Every row gives one point. Two turns around zero, p and q, are shown by what they do to some points. Where does a point land after both, in the order given? Backwards means that the second turn is done in reverse. Each puzzle has new turns, and all numbers are rounded.

Turn p:
23, -34 => 6, -41
-11, -4 => -12, 1
-12, 38 => 5, 40
Turn q:
-34, -10 => -34, -10
9, 32 => 9, 32
-27, 14 => -27, 14
23, -6 => 23, -6
29, -31 => 29, -31
Where do these land?
p, then q backwards: 14, -1 => 12, -7
p, then q backwards: 18, 31 => 30, 20
q, then p: -32, -30 => -42, -14

Turn p:
-38, -16, 19 => -44, -12, -5
-13, 22, 20 => -19, 26, 1
17, 8, -11 => 21, 5, 0
8, -18, -41 => 29, -29, -20
26, 5, 14 => 13, 11, 25
Turn q:
-30, 30, -11 => -28, 12, -31
23, -29, 48 => 3, -15, 59
-9, -5, -16 => 4, -9, -17
10, 11, -8 => 7, 14, -5
6, -7, -13 => 14, -3, -6
Where do these land?
p, then q backwards: -31, 12, -21 => -24, 16, -26
q, then p backwards: -7, 5, 13 => -7, -3, 14
p, then q: 9, -25, 2 => 3, -19, 19
p, then q backwards: 28, 43, 15 => 44, 30, 3
q, then p backwards: 0, -34, -9 => 13, -26, -20

Turn p:
-31, 4, 6, 13 => -24, -19, -6, 15
-28, 24, 16, -16 => -39, -8, 12, -11
24, -30, -22, -18 => 37, 7, -18, -23
21, -10, 9, 14 => 23, 0, 12, 12
23, -9, 1, 16 => 25, 6, 6, 14
-9, 22, -10, -8 => -22, 14, -5, -5
Turn q:
-9, 8, 39, 35 => -33, 16, 24, 31
-21, 12, 4, -37 => -19, -9, -5, -38
20, 16, 3, 12 => 6, 27, 0, 8
5, -11, -15, -41 => 20, -17, -3, -37
-13, -7, -8, 11 => -4, -13, -8, 13
7, -15, -7, 2 => 15, -8, 3, 5
10, -4, -16, 18 => 16, 3, -10, 19
Where do these land?
q, then p backwards: -1, -1, -48, -18 => -6, -42, -27, -10
p, then q: -9, -2, 26, -8 => -6, -16, 23, -3
p, then q: 14, -15, 16, 15 => 12, 10, 21, 14
p, then q backwards: -31, 23, 9, -16 => -33, 12, 22, -9
p, then q: 6, -19, 1, 24 => 20, 7, 5, 22
q, then p backwards: 21, 13, -5, 4 => 20, 4, -16, 1

Turn p:
-28, 9, -6, 0, 31, -30 => -15, 13, -17, 12, 27, -35
-29, 17, 27, 20, 17, -11 => -8, 26, 18, 30, 12, -24
30, -15, 6, -15, 4, 21 => 10, -16, 8, -14, 11, 33
23, -27, -32, 15, -35, -5 => 10, -39, -24, -1, -38, 10
6, 10, 1, 6, -20, -30 => 27, 3, -12, 6, -14, -19
19, 14, -20, -15, 31, 32 => -18, 14, -16, -17, 22, 40
-22, -8, 24, -10, -28, 24 => -6, -1, 43, -15, -20, -5
Turn q:
8, 17, -21, 23, 22, 13 => -11, 10, -26, 3, 31, 11
11, -1, 15, 8, -24, 1 => 20, -1, 8, 18, -10, 10
-28, 18, 18, -25, 5, -8 => -30, 0, 32, -7, -11, -1
3, 24, -28, -6, 12, -32 => -18, 40, -5, 0, 8, -24
-15, -7, -18, -8, -24, -3 => 2, 11, -9, -10, -30, 2
-3, -19, 20, 46, -14, -17 => 8, -23, -17, 47, -14, -7
24, -32, 15, -37, 21, 48 => 31, -37, 18, -50, 26, 10
Where do these land?
p, then q: 16, -1, 11, -30, -5, -13 => 17, 4, 16, -15, 20, -16
q, then p: 10, -22, 30, 32, 19, 27 => -21, -45, -1, 20, 16, 21
p, then q: -20, 30, -14, -41, 39, -10 => -48, 27, 13, -26, 22, -20
q, then p: 26, 17, -25, 15, -9, 28 => -15, 20, -19, -9, 6, 40
q, then p: -6, 4, 10, 16, -9, 26 => -19, -10, 11, 1, -9, 23
q, then p backwards: -19, 4, -5, 18, -11, -33 => -22, 10, -12, 33, -6, -7
q, then p backwards: -6, -33, -7, -10, -25, -25 => -8, 5, -6, 6, -43, -22

Turn p:
5, 8, 25, -19, 28, 2, 9, -2 => 7, 17, -29, -13, 22, -12, -2, 4
16, 9, 8, 2, 28, 10, 2, -1 => 12, 9, -27, 7, 5, -7, -14, -4
1, 25, 3, 2, 6, -9, 5, 9 => -2, 25, -7, 8, -1, 6, -1, 9
7, -4, 3, -20, 12, -16, -13, 10 => 2, -1, 0, 6, 23, -11, -2, 21
-39, -21, -10, 19, -47, 19, 26, 14 => -23, -23, 23, -28, -23, 49, 17, -18
18, 8, -1, -15, 2, 2, -14, 10 => 13, 1, -1, 3, 1, -7, -12, 23
-19, -17, -31, 23, 6, -15, -35, -15 => -30, -21, 27, 32, 0, -18, -11, -18
-11, -28, -4, 29, -45, -9, 21, 7 => 2, -18, 34, -4, -11, 37, 30, -22
11, 5, -13, -11, 11, 7, 16, -12 => 2, -4, -24, 2, -13, -11, 9, 4
10, 3, 13, 0, 0, 10, -13, 2 => 14, 4, 3, -6, 2, -4, -17, 1
1, 12, 7, -8, 0, -2, -4, -23 => 1, 13, 0, -8, -6, -23, 3, -3
Turn q:
6, 13, 12, 19, 10, 3, -7, -13 => 8, 11, 14, 4, 17, 3, -13, 13
7, 10, 15, 8, -38, 13, 7, -2 => -6, 9, 16, 18, -25, 1, 9, 26
-14, -32, 7, -5, 20, 10, 19, 27 => -11, -39, -5, -32, -1, 11, 5, 0
23, -10, 12, 10, -30, -8, -11, -19 => 5, -2, 14, 32, -6, -27, 1, 16
4, 12, -23, -35, 19, -8, 19, -7 => 0, 9, -3, -5, 9, 11, 25, -42
-23, -7, 18, -7, 12, 5, -6, -12 => -28, 0, 0, -11, 18, -4, -7, 5
15, 7, 6, 7, 17, 9, -11, -15 => 7, 7, 22, 1, 16, -2, -15, -4
-3, -26, 0, 4, -9, -19, -14, 40 => 13, -24, -28, -19, -20, -23, -3, 11
-2, 8, -7, -11, 15, -17, 24, 15 => 12, -1, -13, -16, 7, 13, 26, -10
-31, 12, -48, 11, -8, 4, -6, -6 => -6, 13, -36, 21, -11, 28, -22, -17
18, 13, 9, 0, -8, 10, -13, -7 => 5, 16, 21, 6, -7, -10, -6, 3
Where do these land?
q, then p: 0, 17, -5, -15, -2, 14, -10, 5 => -3, 17, 9, -14, -13, -10, 0, 6
p, then q: 15, 12, -8, 24, -4, -1, 8, -11 => 8, 8, 9, 28, -6, 4, 1, 14
p, then q: 1, 6, -20, -16, 10, -14, 13, -10 => 9, -9, -24, 3, -4, 18, 12, 5
p, then q: -15, -5, -14, -22, 9, 18, -10, 2 => -12, -11, -27, -11, -7, -13, -7, -9
q, then p: -17, -16, 5, -12, -20, -23, 2, 22 => -16, -18, 5, 10, -7, 14, 30, 16
p, then q: -21, 15, -16, -1, -28, 9, -8, -24 => -27, 12, -14, 7, -11, -16, 21, 22
q, then p: 36, -9, 32, 8, 12, -10, 5, -17 => 24, 15, -15, 8, 42, 6, 7, -9
q, then p: 8, 15, 31, -25, 8, -18, 15, 19 => 3, 14, -28, -13, 7, 5, 32, 24
p, then q: -12, -17, 24, 27, 10, 9, 0, -23 => -16, 11, 12, 24, 33, -9, -2, -16
q, then p backwards: 9, 1, -9, 6, 24, -17, -16, 21 => 19, -8, 27, -6, 7, 21, 0, -7
p, then q: -4, -19, -20, 26, -18, 33, 0, 17 => -30, -21, 19, 17, -19, -16, -23, 5
